Each row is a point. Each copy is the shape, with its points in the same order, stretched, turned, moved and blurred by noise. Some copies are also mirrored. Which?

Shape (9 x 3):
[[ 36  15   1]
 [ 35 -24  16]
 [-18   1  50]
 [ 51  34  35]
 [-33 -12 -20]
 [-37  16 -13]
 [  6  20 -56]
 [  4 -35 -23]
 [ 24  14 -40]]
Copy 1 (9 x 3):
[[ 48   4  -8]
 [ 45 -37  -1]
 [ -7 -18  38]
 [ 57  19  26]
 [-26 -20 -30]
 [-27   3 -16]
 [ 12  16 -59]
 [ 14 -43 -38]
 [ 37   8 -47]]
Copy 1 is: only turned
Copy 2 (9 x 3):
[[ 23  -1 -17]
 [ 29 -42   6]
 [-21 -16  44]
 [ 40  17  18]
 [-49 -34 -20]
 [-39  -3 -23]
 [ -6  12 -70]
 [ -9 -50 -34]
 [ 10  -3 -56]]
Copy 2 is: only turned
Copy 3 (9 x 3):
[[ 31  13  19]
 [ 15 -23  31]
 [-26  17  60]
 [ 53  24  55]
 [-43  16  -8]
 [-37  43   2]
 [  9  35 -38]
 [-16 -20 -12]
 [ 22  20 -21]]
Copy 3 is: only turned
Copy 4 (9 x 3):
[[-15 -11  38]
 [ 21 -28  31]
 [ 38  30  15]
 [ -6   1  76]
 [  0   8 -37]
 [-13  24 -24]
 [-60 -14 -17]
 [  7 -37 -19]
 [-45 -24   6]]
Copy 4 is: mirrored

Shape (9 x 4):
[[  2  -4  -8  29]
 [ -4  34 -31  29]
 [  7   7  24  33]
 [-17  36  62  21]
 [  3   2 -31  17]
 [ 26  49 -12  16]
 [-11  12  19 -81]
 [-12  14 -30 -50]
 [ -1  58 -10  14]]
Copy 1 (9 x 4):
[[-11   2   8  25]
 [  4  38 -15  35]
 [  7   6  37  23]
 [  3  41  76  11]
 [ -8   9 -18  17]
 [ 40  36   0  20]
 [ -7  30   2 -83]
 [-13  32 -36 -46]
 [ 18  57   5  23]]
Copy 1 is: only turned
Copy 2 (9 x 4):
[[ -8  -4   1  24]
 [ -8  42  -7  46]
 [ 15  -4  31  20]
 [ 36  21  69 -10]
 [-12   3 -22  31]
 [ 40  29  -7  34]
 [ 34  13 -29 -71]
 [  2  28 -54 -27]
 [ 21  52   2  29]]
Copy 2 is: only turned

Shape (12 x 8):
[[-26 -28 -23  16  12 -26 -15  20]
 [-31 -22 -12  29 -23  15 -33 -23]
 [ 17 -33 -17  26  26  26 -26   2]
 [-17  14  44  12  53 -23  39 -43]
 [ 79  38  21  -7 -14 -45  29  -4]
 [ -7   2 -14  55  14  10  -4 -17]
 [ 10   5 -31 -11  12 -12  45 -36]
 [ 60  18  34 -64  -3 -14  46 -12]
 [  7  -8  -5  24  12  -9 -57 -23]
 [-17   5   3  31  -8  21 -23  17]
 [-34  18 -48  16  25  24 -46   6]
 [ 83  14  60 -10  -6 -20  51  11]]
Copy 1 (12 x 8):
[[-36 -41 -12  10  -6 -25  -1  27]
 [-19 -49 -13  43 -21  -1 -13 -28]
 [-32 -51 -39 -17  10  18   4  -9]
 [-42  13  37 -13  53 -33  42 -18]
 [-13  77 -39 -59 -16 -26  11 -18]
 [-34 -23 -41  19  17 -12  26 -21]
 [ 29   2 -21 -28  17 -40  22 -18]
 [ 27  53  19 -76 -11  -2  16 -11]
 [-50 -25 -28   7   8  -2 -40 -19]
 [-32 -19 -22  31 -10  26   9   5]
 [ -4 -45 -36  37  30  15 -23  24]
 [-24  70  -8 -79 -19   0  44 -16]]
Copy 1 is: mirrored
Copy 2 (12 x 8):
[[  2 -25  -8  25  18 -34 -13  -1]
 [-10 -18  16  13 -26 -12 -10 -40]
 [ -6 -29  15   9  43  20 -25 -30]
 [ 31 -23  56   0 -11  -3   1  67]
 [114   7  -7 -22   9  48  21  18]
 [  9 -25  23  35   5  20 -30 -14]
 [ 19 -27 -14 -19 -24  30   4  38]
 [ 53  15  -5 -81   7  35  45  30]
 [ 30 -20  26  -2   2  -7 -41 -32]
 [  4  14  15  26  11   4  -7 -28]
 [-35  14  -6  17   9  -6 -66  -9]
 [ 94   8  15 -27  43  46  55  18]]
Copy 2 is: mirrored

Shape (12 x 9):
[[ 15 -34  11 -16  15  -5 -30 -23  36]
 [-42 -58  35  -3  -9 -20 -35  20   5]
 [-11 -67   1 -32  -5  52 -14 -18 -31]
 [ 11 -25 -14  30 -11  -3  11 -20 -33]
 [ 30  55   0  49 -27  37  -9 -12 -39]
 [ -6  -7  59   0 -49  25   5 -55   1]
 [-35 -25 -37  33   4 -28  -8   0  32]
 [-29  23  34 -18  28 -12  45 -11 -37]
 [ 48   5  -5  -9 -25  36   8 -31  12]
 [ 40 -23  46 -47  -1 -48 -17   6 -41]
 [ 12  55 -23 -34 -17  -7   8 -18  36]
 [ 33   2 -12  -4  18  -4  61  22 -21]]
Copy 1 (12 x 9):
[[ 27 -12  -7 -49   0  21   3   6  39]
 [-42 -18 -19 -60 -16  28 -28  27  10]
 [-50 -66  12 -34  10  32   0 -39  45]
 [-24 -46 -11   2 -18  12  47   8  -4]
 [  2 -34  16  84 -31  10  27  20  -8]
 [-14 -42  41 -24 -73  -6   2  15  34]
 [-26  13 -67 -35 -18  32  34  26  28]
 [-34  10  40 -32 -18 -29  28  -7 -23]
 [ 24 -40  12  14 -12  -6  22   8  57]
 [ 14 -50  -3 -35   0 -25 -37   8 -31]
 [ 23  35 -21  21 -30 -33   2  -5  48]
 [-22 -32  -1   7  33 -43  50  14  -5]]
Copy 1 is: mirrored
Copy 2 (12 x 9):
[[ 10 -41  48 -45  30 -14  10  -9   7]
 [-55 -64  44 -16  10  12  45 -13  12]
 [ -2 -49   9 -61 -28  59  18 -10 -14]
 [ 37 -51  15   8 -31   7  16 -17 -17]
 [ 50   9  34  46 -38  18 -18  36 -21]
 [  9  17  76 -16 -43  18  34 -18  15]
 [  7 -65   5  17  29 -10   8 -26  40]
 [-11  19   6  21   3   1  44 -37 -59]
 [ 52   1  27 -29 -31 -10  -5  14   1]
 [-34 -39  48 -30 -21 -50  25 -14 -79]
 [  8  34  11   2   0 -53 -29  -9   8]
 [ 35 -17 -34   4 -15 -29  37   7 -51]]
Copy 2 is: only turned
Copy 3 (12 x 9):
[[ 44  13   3   2  26 -34  -7 -31 -46]
 [ -8 -28   8  -3   5 -79  -3  11 -14]
 [ 17 -34 -24 -23  28  -8 -26  33 -79]
 [ 19 -54 -24  35   3   0  19 -13 -24]
 [ -6 -24  15  48 -12  76   6   0  17]
 [-52   3 -13  -5 -32  -5 -13 -23 -50]
 [ 14 -13 -29  39  49 -52   9 -31  20]
 [-22  -4  16  13  38   5  83  13 -39]
 [ 24  12 -33   5  -6  37   2 -12 -26]
 [ 39 -51  18 -49 -19  -9  57  -8 -36]
 [  6  32 -17 -20  48  27  36 -40  26]
 [ 48  -3 -31  24  16  23  82  29 -17]]
Copy 3 is: mirrored
Copy 4 (12 x 9):
[[ 30 -22  14 -38   7  -4 -16 -33  -5]
 [  6 -30  45 -33  14 -10 -31  27 -11]
 [ -1 -44  68  -8 -50  47   9 -15 -15]
 [  0 -11 -14  33 -14   2  25   4 -21]
 [-26  62 -33  55 -20  50  -3 -10 -34]
 [-57   0  19  -7 -49  -7   2 -32 -24]
 [ 31 -30   3  31  45 -27 -19  -2  23]
 [-37  21  10 -10  22   5  69   1   5]
 [ 10  10 -17  -5 -49  17   6 -46   0]
 [ 29  18   2 -77 -21  -8  43  29 -38]
 [ 30  44  -2  -1   4 -15  -2 -53  37]
 [ 14  -1 -41 -17 -11  20  63  10  32]]
Copy 4 is: mirrored
